Each row of a before or after table is a point. The points were changed in one or more steps. Then noise was added and the rows were shuffled. The steps act on how far a point lies along the listed directions, d1 being the first. Write out the steps. A step turns or swaps two directions, mirrors them in a line or flattens them onto one, adds a multiple of one to another, or multiplies one. Angles are multiples of 10 degrees, from the lower direction toward the higher: turns from -170 to 170, lines from 10 to 170 but not 90. Use the fewest steps. Two steps may share a direction if one is a turn and the other turns, adds or multiplies; they go together, in the order done. Otherwise the lowest direction goes first.

Directions:
(1): [-62  -1  34]
(2): [ 13 -66  22]
(3): [-32 -26 -58]
Before, 14 rows:
[[-27  13  -1]
 [-23  29  41]
 [  1  51 -33]
 [  5 -89  46]
 [ 47  20   3]
 [ 10  26  14]
 [ -6  60   4]
 [ 23   8  -7]
 [ 32   2 -62]
 [  8 -29 -39]
 [ 18 -38  21]
 [ 39  31  38]
 [-42  45  34]
 [-38  20  24]]
After:
[[-22 -12   5]
 [ 66 -47   0]
 [-52   1   3]
 [-12  17 -58]
 [-13  -2 -29]
 [ 10  43   9]
 [  6 -59 -28]
 [  0  97  44]
 [-30 -38 -38]
 [ 23  -4 -41]
 [-67  -7 -16]
 [-55  12 -17]
 [ 46 -12  31]
 [ 17  -9 -18]]
Steps: turn d2 and d3 by -130 degrees; add -0.3 times d1 to d2

Directions:
(1): [ 22  31 -72  -5]
(2): [-68  40  -2 -20]
(3): [-39 -42 -33  49]
Before:
[[-13 -36   5  13]
 [-20  46  28 -51]
 [ 69 -41 -24  43]
 [ 27 -39 -14  26]
 [-95 -10 -28  13]
 [ 13   9 -15   1]
 [-69   4  22  -9]
 [-67  24  -7 -10]
 [-12  50  57 -67]]
After:
[[-44  47  51 -57]
 [ -9  -5   2 -19]
 [-23   5  48 -26]
 [ 35 -44 -39  53]
 [ 18 -32 -18  31]
 [-26  42  27 -44]
 [-13  19  10 -27]
 [ -2 -40  14  11]
 [  5  11 -22   4]]
Steps: multiply d1 by 1.3; flatten d2 and d3 onto the line at 140 degrees

Directions:
(1): [-83  28  28  36  44 -23   0  33]
(2): [ 41  27 -32  35  -3  21  18  89]
(3): [  5  78 -15 -76  15 -29  12   3]
(4): [ 22  24  43  -7  17  40 -92  10]
Before:
[[ 16  -6  41  20   6  17  -7  30]
 [-14 -22  18  10  20  10 -18  -9]
 [-19 -24 -24 -32 -13 -44  95 -40]
 [  4 -36   3  -3 -26  -4 -59 -30]
 [  3 -11   1  20  20  24 -21  13]
 [-18 -14  10 -26   8 -31  15 -17]
 [-18  36  26  13  47  11 -59  60]
 [-69  25  -8   9  -1 -15  69  20]
 [ -2  58 -25 -50  18 -25   4  73]]
After (9 x 8):
[[  5 -27  15   2  11  16 -21 -15]
 [-26  -7  20 -21  19 -28   0 -10]
 [ 56  18   9 -18  12  36 -73  34]
 [-72  51  32  12  23  12  -4  35]
 [ 38 -15  31  10  -6  21   0  20]
 [-87   9  17  -3  32 -50  62  -8]
 [  6 -48 -16  -4 -38 -16 -27 -38]
 [ 21 -18  -8  12   8  28 -17   3]
 [ 14  59 -20 -57  14 -14 -13  71]]
Steps: turn d1 and d4 by 60 degrees

Directions:
(1): [-46  17 -15 -76 -34 -18   2  55  34   6  67]
(2): [ -3  -2 -59 -68 -22  19  27  -9 -14  28 -87]
(3): [ 74 -37   3 -22 -10  25  35 -43  22  63  54]
(4): [-10  13  36 -45 -23  56 -90 -51 -21  -8   7]
(5): [ 34  84  -6  13 -58 -60  -1 -21 -45  23   9]
(6): [ 13  71 -21 -35  90  21  29 -24 -10 -30  24]
Before:
[[ 11 -15  27 -21  20  47 -63 -48   5  -2  42]
 [-24  31  14  22 -17 -29 -23   9 -26 -27 -19]
 [-16  69 -13 -29  47 -15   5  23  17 -28  53]
 [ 14  22  27  26 -56 -23 -27  -7  -5  10  34]
 [ 15  49 -12  -5 -12 -31   9 -31 -29   1 -14]
 [ 17 -61  49 -24 -65  33 -61 -38  21  47  26]
 [ -1  58 -14 -28   8 -14   8 -25 -10  -5  35]
 [-17  31 -30 -51  34 -22  31  -3 -17  -4   0]
 [-15   3   6   3   0   3   0   6  27 -11  11]
 [  0  33  -1  35  29 -11  37   4 -17  -5  -1]]
After (10 x 11):
[[-24  53 -31 -16 -63 -65  -1  43  -4  11 -16]
 [-18  21  10  18 -25 -72   1  15 -20   0  31]
 [ 10  36 -26 -53  30  35  20 -23   2  -4  -3]
 [  4  49 -13 -14 -34 -36   5 -18 -14  14  23]
 [ 50 -63  25 -84  27  94 -11 -71  45  52  56]
 [ -9  31  -8  30 -10 -20  27   9 -28   4 -33]
 [-18   1  -8  -6 -16  -2   5  10  23  -3 -14]
 [ 33 -34   4 -45 -43  43 -53 -61  -3  46   4]
 [  9  57   2   8  14 -28   2 -31 -25 -17  13]
 [-61  56  -5   2  28 -17 -24  22 -35 -65 -56]]
Steps: add -0.3 times d1 to d4; multiply d2 by -1; multiply d3 by 2; mirror d5 and d6 in the line at 30 degrees

Directions:
(1): [ 35  12  35  58  -5 -34 -20 -39 -87  17 -28   5]
(2): [ 11 -50 -20 -55  -6 -17 -73 -35 -10 -60 -29   4]
(3): [-29  15 -46 -32   8 -18 -28 -44 -11  79  20 -60]
(4): [ -6  24  59 -45  39 -21  35 -57  39  14 -54  20]
(5): [-69 -42  60  47 -24   3 -42 -28  37   7  27   0]
(6): [ 22 -95   3   1 -14 -22  71  -9  -4   9  -5 -47]
Before, 8 rows:
[[  9  44 -34 -27  -3  -4 -67  25 -35  -5  -2  -4]
 [ -7 -65 -19  21 -33   2 -49 -32 -34  -6  -2 -23]
 [ -5   0  39 -65  22 -50  45 -57   6  17 -60 -12]
 [-34 -20  18  46 -18  -9  26  18  -1  26  40  -4]
 [ 27  25  32  95 -17  16 -36  22 -66 -40 -24  48]
 [ 42 -56  33  66 -23   1  15  38 -45 -33  14   9]
 [ 13  29 -23 -30   7 -20  -7  -8 -26  31  -6   9]
 [ 28  19  24  40  12 -54  39 -17 -60  30 -22 -30]]
After:
[[-25  14  49  56  -2 -35  17 -31 -37  57   9   5]
 [ 23 -46   5  21 -33   5  43  74 -13 -78  -1  18]
 [  4 -17  -3  26   0 -31  -8 -38 -61  86  25 -62]
 [  4 -50  42  19  -8 -31 -14 -91 -44  21 -55 -11]
 [  0  29  -7 -83  20  -7 -36   2  26 -22 -31  11]
 [ -6  42 -18  49  -3 -17 -81 -55 -88  59  -9 -27]
 [ 12  15 -11 -46   8   3  18  28  23 -20 -11  39]
 [ 24  23  19  41   8 -28  45  22 -36   2 -10  -7]]
Steps: add 1.5 times d5 to d1; turn d2 and d6 by 20 degrees; turn d3 and d4 by 130 degrees

Directions:
(1): [ 18  10  -4 -70  26  19  12 -56 -15  36   4  21 -26  23   3  76  74   9]
(2): [ 33  11  33   3  43 -26  19  71 -29 -23  14  -4  52  10  27 -29  89 -19]
(3): [ 75  22  78  47  18  33  -1 -27  -8  15 -44  46   0  30 -40 -16 -21  17]
(4): [ -4 -10   8   5 -60  47   3 -14  71 -28 -50  -4  53 -13  41   4  47  54]
(5): [-22  14   9   8 -55  16  95  25  15  -8 -26  32 -43   3 -24   4  19 -76]
Before:
[[-60  -7 -49 -16 -40   7  10  -2   3   4  43 -31 -29 -27  14   9 -41 -39]
 [ 26  -3 -10 -46  55 -19 -15 -30 -32  15  35  -9 -11  27  13  41  25  -6]
 [ 44  19  16 -28  26 -24 -13  25 -21  16  10  10   9  35  -5  -1   5 -11]
 [-48 -22 -37 -25 -56   2  -9 -24  35  -2  -7 -17  -3 -16   6  13 -19  15]
 [-54 -15 -54 -40 -26 -26   3  -4  24 -18  27 -19 -11 -25  10  34   2 -27]
 [-34   3 -33 -38  -8   1  22 -12   5  14   6 -14 -37   8  15  23  -9 -15]
 [ 44 -19  30  36  10  45 -55 -27  20 -14 -43   6  70  -2   7 -15  26  75]
 [ 32 -19  20  31  -7   9 -49   0  26 -27 -21 -22  77 -18  38 -25  43  80]
 [ 24  -8  -2  -1  30  -5 -27  24  -4   3  20 -15  66  10  28   4  95  51]
 [-22   2 -11 -24 -18   2  48  -6  -2  12  13  19 -15  25 -15  38  15 -52]
 [-49 -17 -45  -2 -44  -6   1  14  31 -21  11 -11 -15 -41   4 -15 -37 -19]
 [-25  14 -27   2 -52  13  45  -9  -4   5 -40  -4 -21  -3  -2  36 -16 -12]]
After (12 x 18):
[[  8 -12  14   5   1  -8  -9  29  15 -20   9 -13  73  13  29  -8  40   7]
 [-10 -13  -4  14 -63  26  25  -8  63 -35 -33 -13  20  -7  25  -4  -5   4]
 [ 16  12  31   4  -4 -15  45  42   6 -30  -1  20  19  -2  -2  -1  62 -47]
 [-11  -1 -29 -17 -45  -7 -25  12  35  -2 -12 -15   9   4  12  -6 -46   2]
 [ -6 -11 -32 -28   5  37 -16 -88  -6  40 -13  25 -54   5 -44  63 -19   8]
 [-56 -16 -68 -26 -61  19  29 -27  32  23  13   1 -38  -4 -15  53  20  -3]
 [ 36  16  48  -9   9  -7  37  12 -27  12 -13  29  -2  27 -21  -3  53 -23]
 [ 31  13  27   5  35 -17  27  45 -34  -8  20  24  -7  -2 -21 -21  31 -49]
 [ 31  21  47  24   7  11  38  56 -24 -10  20   2  22   3   9 -35  33 -54]
 [-12  -6 -33 -40 -12   6  21 -69 -18  40  10  18 -82  -2 -36  66  -4 -19]
 [ 40  18  15   8  26 -10   1  20 -44   4 -20 -13  43  15  22  13  36  23]
 [ 16  13  27   8   2   8  35  34  11 -13 -19  -1  21  19  31 -23  30  -6]]
Steps: mirror d1 and d4 in the line at 40 degrees; turn d3 and d5 by -130 degrees; turn d2 and d3 by -110 degrees

Directions:
(1): [  7  24  -9  -8  14 -42 -70  33 -31 -14 -25 -38  19 -32  -1 -35 -35   2
 -52 -20  55  13  12 -49]
(2): [-66 -70  36 -10 -18   7 -27  22  31   5   3  -1   9  17  46   4   6  64
 -29  15 -27 -23   7 -51]
(3): [-23  49  28 -34  10   6  45   6 -38  57   4  23   3   9  16  18 -17   1
  20 -50 -22  45  42 -64]
(4): [ 12  -5 -47  -2  26 -71  11  -6  51  37 -49  38 -24 -15  29 -36  14 -18
 -16  36 -46  33  -2 -17]
(5): [  7 -24 -37 -18  -7  16  -2 -58 -25   0  -9 -13  50  10 -55 -26   5  31
 -13  36 -26  12  92   4]
(6): [-44 -32 -95   7 -11 -16  22  11 -60  10 -23  -7  10  18  37   3 -18  18
  11 -52   0 -16 -19  38]
Before (9 x 24):
[[  5  -7  -9  -2  10 -24 -41  -5  13 -36 -14  -5  14 -27 -13 -36  14 -14
  -29  24  31 -13   6  -1]
 [-13   7  19 -18 -13  19  44 -32   1  40  12  -1  -9   3  -4   4  20 -12
   50   1 -27  18  26 -13]
 [ -4   8 -35 -29  -7 -26  -3   6 -34   3  -9  -4  19 -25  30 -21  -8  11
  -14 -21   4  22  -1  -9]
 [  9 -16   4  31 -38  69   4 -12  -1 -26  45 -17  18  -6 -44  36   3  -9
   34  -5   3 -17 -38  95]
 [-11  17  21 -11   1  50   8  20 -57 -16  31 -26   3   1 -23  29  -8   4
   31 -55  18 -23   3  25]
 [-16 -16 -41  25   0 -28 -36  49  -7 -25 -33 -22  -4  -8  38   5 -12  10
  -21 -36  44 -10 -50   1]
 [ 44  66  38  -2  15  42  43 -31 -61 -10  15  -2  11   3 -48  40  -8 -39
   46 -42  18  22  23  23]
 [  4  12 -38  21  10 -14  12  29 -26  -4 -20   3 -14  -4  27  -8 -15 -37
   11 -29  28 -16 -51  50]
 [-17 -52 -42   0 -22  10 -16 -21 -29  -8 -22 -21  31  11   2 -15  -2  19
    1   6  -2 -33  26  10]]
After (9 x 24):
[[  2  -7 -24 -15  13 -22   0 -34  16   0 -18  24  17 -14 -15 -33  24 -12
  -12  32 -14  11  41 -11]
 [-24 -54 -43   9 -17   7  26 -32   5  12 -20  12   4  22  22   0  19   6
   28  17 -38 -30  -4  23]
 [ 59  33  27  27  10  38   9 -24 -25 -56  12 -17  -1  -3 -49  34   1 -49
   32 -15  44 -16 -30  72]
 [-19  11  48   0 -21  38  25  -6   3  12  31 -13 -23   3   7  22  14 -21
   54 -21  12  -9 -27   4]
 [  7 -19 -14  12   1  16 -33  14 -16 -55  11 -33  -4 -15 -26  -3   6   1
    3  -9  28 -43 -26  64]
 [ -9 -18 -78   5   8 -44 -44  16 -30  -8 -58 -27  28  -5  10 -30 -18  29
  -44 -16  24  20  24 -26]
 [ 10  24 -56   4  21 -39 -13  21 -46   3 -38  -6   7 -15  17 -37 -31 -30
  -16 -27  32   2  -9  18]
 [ 24 -17 -31  43 -13 -10 -20  20  56 -17  -1   2 -19 -35  -4   1   6 -41
    4  19   3  -3 -90  86]
 [ -6   3 -30 -31 -18   4  13 -19 -45   0   8  -7  37 -14  11 -10  -4  26
   -3 -18  -7  20  22   6]]
Steps: turn d1 and d5 by 70 degrees; multiply d1 by 1.3; turn d3 and d4 by -70 degrees

Directions:
(1): [ 37 -21 -25 -79  -8 -35 -48   0 -51  52 -20 -28  64  -3   1 -58  22  43
   2 -14  64 -26  30  53  64  31 -59 -15  -8  13 -64   3]
(2): [ 16  38 -74  15 -12  71 -23   0  58 -11 -45 -31  56  -7 -22  17 -53  22
  15  18  49  63 -58 -52  45  -6 -11  21  -2 -79 -23 -28]
(3): [ 10   2 -79   3 -27 -26  43  -9   7 -32 -55  38 -20 -27 -16  78  16  -1
  27  -6  55 -60   2  91  -3 -67  20  52  44  -2 -10  44]
(4): [  3  56   1  -3  17 -21 -54 -34 -63 -40 -33 -60 -57   4  11 -43 -47 -82
 -12  28  28  20 -12  58 -63 -41 -24 -51  18 -45  -5 -26]
(5): [-11 -57   7 -16 -38 -88  41 -80  80 -20  26 -10 -22 -74   6  13  24 -40
 -48  13  45  35  18 -32  12  20 -60  -9  -2 -34   2 -24]
(6): [-42  17 -10  14  -5   0   4  59 -35 -33  39  20 -43  -7 -46 -74   3   8
 -95 -50  55  42 -34  -2  45  -3  -6  71  69  28  22   0]
Before:
[[ -3  11  21   2  15  10 -13 -21   4 -11   1 -20  -9   0  -3   2 -13 -30
   12  15 -30  24 -11 -14 -38   9   0 -37 -27 -40  -2 -29]
 [  5  24 -21  -5  14  28 -18  21 -59   0 -14   3   7  20  -3  -9   4  14
   22   2  29 -12 -10  48 -10 -22  19   5  25  20 -16  11]
 [  8   8  12   9  11  13  -7 -27   5   2  -1  -5  -2  10  21  39  -7 -16
   42  30 -45 -19   5  -8 -38  -8  19 -38 -16 -10   8 -12]
 [ -3  16 -45  13  -4  17  12  41   6 -24 -16  23  -6  42 -23  11   1  21
   -4  -9   4 -25 -13  10   6 -24  23  39  32  10  10  31]
 [  3  11 -26  -4   4  -8 -15 -28  -1 -24 -24  -8   1 -11  12   8  -5 -27
    5  23  22   9  -9  12  -6 -14   0 -11  -1 -27  -3 -13]
 [ -3  11  32  14  20  24  -7   0  15  -9   0  -8 -14  22  30  21 -27 -26
   18  15 -51  18   4 -18 -36   1  12 -27 -26  -1  26  -5]
 [  3  16 -40  -9  13  34 -17  29 -23  43 -28   9  33  16 -15  -5   1  38
   17 -15  24 -22 -13  25  27  -5  10  28  -1   2 -13  23]
 [-14  -8  29  24  15  15   0   1  18  -7  22  12 -12   8   7  -4  -4 -18
   18   7 -47   0   6 -30 -30  -6  14  -9 -13  16  35 -12]
 [  5  -5   0  -9   8 -10  13  24 -17  17  11  17  -1  23  14  -4  19  23
   25 -19 -27 -37  19   4 -12  16  26   5  -5  44  15  14]]
After, 9 rows:
[[ 28   0   6   5  12  16  -1 -43  15  16 -23   1  15  14  36  82  -4 -13
   91  45 -68 -54  21   8 -55 -14  31 -56 -40 -12   0   0]
 [ -8  45 -59  19   3  41  -2  69 -24 -33 -25  23 -11  59 -35  -5 -14  27
   -8 -20  15 -24 -30  29   7 -39  37  56  53  14  13  38]
 [  9   7  20  10  19  24   0  -6  18  -1 -20   5  -7  24  36  58 -20 -19
   54  21 -61 -15  16   7 -46 -14  26 -30 -33   5  20  12]
 [  4  -6  26  -5  12 -14   1 -38   6  -7  -2 -11 -13  -5   9  29   1 -36
   31  21 -43  -4   9   6 -55   5   4 -49 -35 -30  -1 -19]
 [ 13   8 -18  -3  10  34   5  45  -6  28  -4  17  29  39   6   6   6  51
   46 -20 -33 -31   2 -12   6  19  39  15 -12  38   8  15]
 [  3  39  -8  -1  33  58 -32  60 -95  11  -6  11  11  51  -7 -28   1  34
   28 -10   4 -24 -12  51 -11 -19  43  10  25  48 -10  18]
 [  2  -5  -4  -9   6 -33  -7 -44  -3 -22 -15  -8 -11 -15  23  12   8 -39
    3  26  12  -5  10  23 -20 -11  -5 -24  -7 -15   0 -10]
 [  4  48 -34  -4  34  70 -50  58 -64  47 -33  -6  32  47 -17 -35 -22  40
   24 -16   8 -15 -25  27  17  -8  21  17   0   4 -14  17]
 [ -8  -9   7  25   8  22   9  -1  30  -8   3  24  -1   6   2  25  -3  -7
   38  11 -42 -19   3 -17 -26 -20  23   2 -11  12  29   1]]
Steps: add -0.7 times d1 to d3; turn d2 and d4 by 50 degrees; multiply d5 by 2; multiply d6 by 2

Directions:
(1): [ 17 -38  14   3 -30  22  20  13 -48 -25  12   5   2 -25 -42  34  17  -3
 -18  51  33   6 -53  59 -84 -13 -19 -95 -30  14  -6 -31 -19  32  24  72
 -19  65   1  11 -24 -39  11  -6  21 -72 -37  13  36   9  26  24   8  16
  21  -7   6 -13  42  15 -69  17 -20 -23]
(2): [-36 -70 -93   1  45 -34   5  40   8  65  35 -38 -24   2 -13  58  51  45
   1  26  11   9  13 -29  21 -46  21  33 -41 -14 -26 -19 -34 -79  31  -2
 -14   5 -53  42  -7  17 -36  19  24 -17 -44 -26   6   0  70  37  24 -16
  10  16 -28   7 -11  -7   7 -26 -23  15]
Before, 13 rows:
[[  7   9   6   0 -14  -2   2  -7  -9 -10  -2   3   7   1   7 -11  -3  -5
   -2  -7  -5  -5   0   0  -9  10  -7  -1  13   2   1   6  15  24 -10   7
   -4  -2  13  -5  -7 -12  -4  -3  -9   2  12   0   4  13 -12 -11  -9  -9
   -4   6  -7  -3   0   4  -7  15   1 -12]
 [ 14   9  19   5 -18  16 -10 -10 -10 -16  -6   7  15  -9  -4  -8 -14  -9
    6 -10  -4   2 -15  -2  -9   1  -7  -7  -3   8   8   1   5  16  -8  14
   -3   2  14   0   5  -9   7  -8   1   2   6  12  -2 -15 -10   0  -8  -6
    1  -7   4  -1   9  -1 -11  11  14   1]
 [ -2  27  33  -4 -20  -2  -2 -19   8 -20 -30  10   6   5   0 -41 -13  -8
    2 -12  -1  -9  10 -13   2  17  14  12  21   3  12  10  23  35 -17 -16
    9 -10  13 -13   8   1  12  -3 -12  27  14   6 -13  -9 -31 -19 -11   5
   -9   5   9 -11  -2  -6  10  10  18  -3]
 [-10  -8 -26   5   7  -9  -4   9   4   5   9   1 -12   5   5  12  21  13
   -1   8   1   0  22   4   5  -7   3   4 -13   2   6  -5  -4 -15   9   9
   -2   4  -6  20  -9  10  -7  10  13 -13 -19 -14   7   1  18  20   6  -2
   -5   7  -8   9   8   5   9  -4 -13   3]
 [ -1  11  -7   2   8  -2  -7 -11  13   3  -2  -4  -8  13  19   3 -12  -8
   -1 -13 -12   1  29 -18  26   8   1  44  -3  12   8  15   9  -4   6 -16
    6 -21   0  -1   0  12  -1   4 -13  29  19  -5 -10 -19  -8  -9  -1 -10
   -3   0  -2   4  -8   1  31 -12  -7  11]
 [  3  50  25   1   9   5 -16 -25  20  -7 -20  11  15  18  41 -53 -25 -16
    0 -39 -11   3  44 -35  54  17  13  41  55   6  15  27  35   6 -30 -55
   30 -54  17 -27  21  20   1   5 -31  56  55  -8 -26  -7 -46 -34  -9 -12
  -22   1   0  11 -28 -19  47  -4  18   6]
 [  3  18  21   5  -2   5  -1 -24  16 -15  -6  12   4  17  12 -17 -14  -3
    2 -22   0   1  -2  -7  -1  15  -8   8  29  -1   6   6   7  16 -11 -11
    7 -14  23 -25  13  -3   5 -10 -16  13  25  13   7  -5 -25  -2 -11  -5
   -6   2   9   1  -3   4   6  -1   9  -6]
 [-26  41  -4 -11  30 -23 -15  -5  46  21  -9  -2   6  25  39 -37 -11  15
   16 -44 -34 -13  57 -45  80  23  23  95  21 -19   8  32  21 -38 -15 -74
   18 -58   1  -9  14  36  -2   7 -23  69  41 -23 -30 -12 -14 -33 -13 -16
  -27   4  -4  18 -44 -16  78 -19  25  22]
 [ 18  47  64  -1 -38  27   5 -29  -4 -42 -23  38  11  -1  15 -37 -37 -21
   -6 -33  -3  -2   2  20 -13  38 -11  -7  33   8  21  17  33  50 -29 -12
   13  -7  36 -32   9   1  29  -9 -15  32  32  16   1  -6 -47 -21 -20  -3
   -5 -13  14 -11   9   2  -7  22  -2 -12]
 [ 28  53  80  -8 -46  32  -8 -34  -4 -48 -31  32  19  -4  14 -35 -53 -25
    1 -21 -14 -11  -4  17 -10  35 -17 -21  28   9  23  20  36  61 -29  -7
   16 -15  42 -31   2 -21  24 -19 -16  26  32  27  -3  -6 -53 -39 -27  10
  -21   8  21 -11   4   1   4  22  10 -16]
 [ 21  11  26  -3 -22  24   0  -7  -3 -30 -11  13   7 -12  -9  -2 -22 -11
  -11   4   7  -8 -18  32 -24   8  -2 -35  13  -9   5 -12  10  28   2  31
   -6  21  11 -13  -7 -21  15  -7   7 -15   2  14   6   7  -7  -8  -6  10
   10  -3   6  -2   7  10 -15  14  -4 -13]
 [-26 -31 -77  -8  30 -20  -4  16  20  48  24 -25  -9  10  11  24  30  19
   -5   8  -5  12  35 -40  51 -18   9  46 -14 -23  -7   0 -13 -57  23 -30
    1 -10 -32  19   1  17 -21  21  11  17  -8 -14 -14   0  41  17  12 -17
   -4  17  -9   4 -13 -12  22 -22 -15   8]
 [  4  16   8  14   1  13   5 -12  13 -23  -7   7  -5  16   4 -10 -19  -4
   12 -29  -9   2   8  -7  21  12  -2   7  14  -3  -5  14  12  13 -26 -12
    4 -25  12 -10  -6  15   0  -6  -3  25  16   3  -2 -10 -19 -16   1   0
    3   8   2   7  -7   2  17 -11  -3  -3]]
After, 13 rows:
[[ -6   4 -25  -4  17  -5 -10   2  31  15  -3  -8  -5   5  12   2 -10  11
    1 -18  -9  -8  22 -18  39  -4  20  40  14 -23  -4  -1   6 -28   1 -16
   -1 -19 -13  -1   5  12  -8   6   4  24   6  -6 -15   1   8  -6  -1  -7
    1   9 -10  10 -25  -3  32  -9  -2   8]
 [-14 -31 -30   6  18  -9   6   1  11  18  16  -9  -9  13  -4  24  19  23
   -1   4  12   6  -5 -12  -6 -14   1   7  -1  -6 -11 -11 -16 -23  12   3
   -5   1  -7   1   4  -1 -14   0   3 -12  -8   1  19  -3  21  24   4 -11
    4  10  -6   2   0   4  -4 -13  -9  -3]
 [ -5 -28 -27  16   8   7  15  10  -1  -4  12  -8 -15   8 -17  28   9  15
    6   1   8   9  -6   3  -1 -12   0 -15 -15  -4 -18  -6 -10  -9  -4  15
  -10   1 -10  13 -17   8 -12   0  15  -9 -16  -2  14  -6  21   9  14  -1
   15  13  -7   5   3   4  -6 -16 -20  -5]
 [-12 -68 -49   6  16   0  14  30 -32  25  30 -20  -6 -11 -25  48  47  26
  -21  52  41  19 -10  11 -32 -45   9 -47 -24  10 -18 -31 -22 -33  31  35
   -8  33 -34  28 -16 -13 -21  16  20 -53 -35 -17  26   5  55  33  24  -8
   15   8 -20   2  14  -7 -34  -9 -30  -8]
 [  6 -21  -8   4  -6   8   6   1 -16  -6  10  -5  -9  -3 -10  32   5  -5
  -12  23  10   5  -3  16 -25  -6  -9 -13 -26  19   2  -7  -7   7  25  30
   -7  21  -5  11 -16 -11   1   2   3 -19  -9   1  14 -13  16  10   7  -2
   12  -3  -1  -4  17  10 -12  -4 -23  -2]
 [-25 -36 -33  -2   6 -22   7  14   1  22   0 -17 -11   0 -21  11  30  26
   -1  21  16  -1   6 -19  -4 -21  25  11 -18  -4  -9 -13  -7 -16  13   2
   -7  10 -27  21  -3   3 -12  10  13  -5 -29 -10   1  -6  29  15   9  -4
    4  15 -11  -9   1  -7  -3  -6  -4   2]
 [  7  24  17   4 -14   7  -6 -10  -1 -26  -7  18   0   3  11 -14  -2  -8
   -2  -3  -3  -4  14  19  -7  14  -7 -14   5   9  18   3  12  22  -5  11
    4   3  19   1  -6   1  10   1   2  -6   1  -2   5   1 -13   3  -5   6
  -10   0   5   6  14   9   4   8  -3  -4]
 [ -3  -9 -19   5   5  -1 -12   2   3  13   4  -9   6  -3   0   6   2   9
   10 -11  -7   5   1 -25  16 -13   5  25 -12   0  -1   0  -4 -19  -1  -2
   -5 -10  -6  13   7   6  -9   1   5  10  -3   0  -8 -17  11   9  -1 -16
    1   1  -8   5  -4  -6   5  -3  10  11]
 [-32 -46 -63   1  26 -21  11  24  11  48  23 -14 -22   4   0  40  31  41
   -3  -1  10  10  24 -24  21 -23  18  44 -20 -12 -14  -7 -12 -60  12 -20
   -5  -5 -36  23   1  26 -21  18  17  13 -25 -20   7  -6  46  28  12 -26
    6   9 -24  -1  -9  -8   7 -15 -31  10]
 [ 27  13  35  -7 -43  34   6 -16 -28 -44  -3  20  19 -13 -10 -11 -11 -31
  -21  22  10   7 -23  40 -41  20 -29 -68   6   3  17  -6   9  54   9  31
    1  39  26 -17 -11 -34  28  -5   2 -24  10  24   9   7 -13  -3  -7  13
    3  -7  26 -16  33   8 -42  21  -7 -27]
 [ -6 -54  -7  -5 -11   8  24  33 -42  -6  26  -4   2 -21 -45  48  38  25
  -18  63  31   1 -39  57 -72 -18  -7 -74 -48   3 -11 -34 -25  -4  41  62
  -23  67 -14  25 -33 -33   7   1  25 -74 -43  -6  41   5  58  25  11   8
   16  -5  -2  -5  32  10 -51   5 -20 -16]
 [ -6 -11 -26   0   3 -15   2   5  -2  13   8  -9  -1   4   6   5  12  10
   -1  -2  -3  -3   9 -14   4  -4   1  17   2  -4  -7   2   6  -4  -1   1
   -7  -5  -5   8  -7  -4 -17   4  -3   2   1  -9   4  12   9  -1  -2 -16
   -3  12 -16   0  -7   0   0   5  -5  -6]
 [-32 -52 -68  -6  29 -24  -2  26  15  59  22 -29 -19   4   0  50  25  46
    6  13  -1   2  24 -37  34 -35  18  44 -32 -14 -18  -6 -15 -69  16 -20
   -3 -17 -42  33  -5  11 -35  12  19   9 -31 -15   2  -7  54  16   9 -18
   -8  35 -24   2 -19 -11  24 -22 -22  10]]
Steps: turn d1 and d2 by -160 degrees
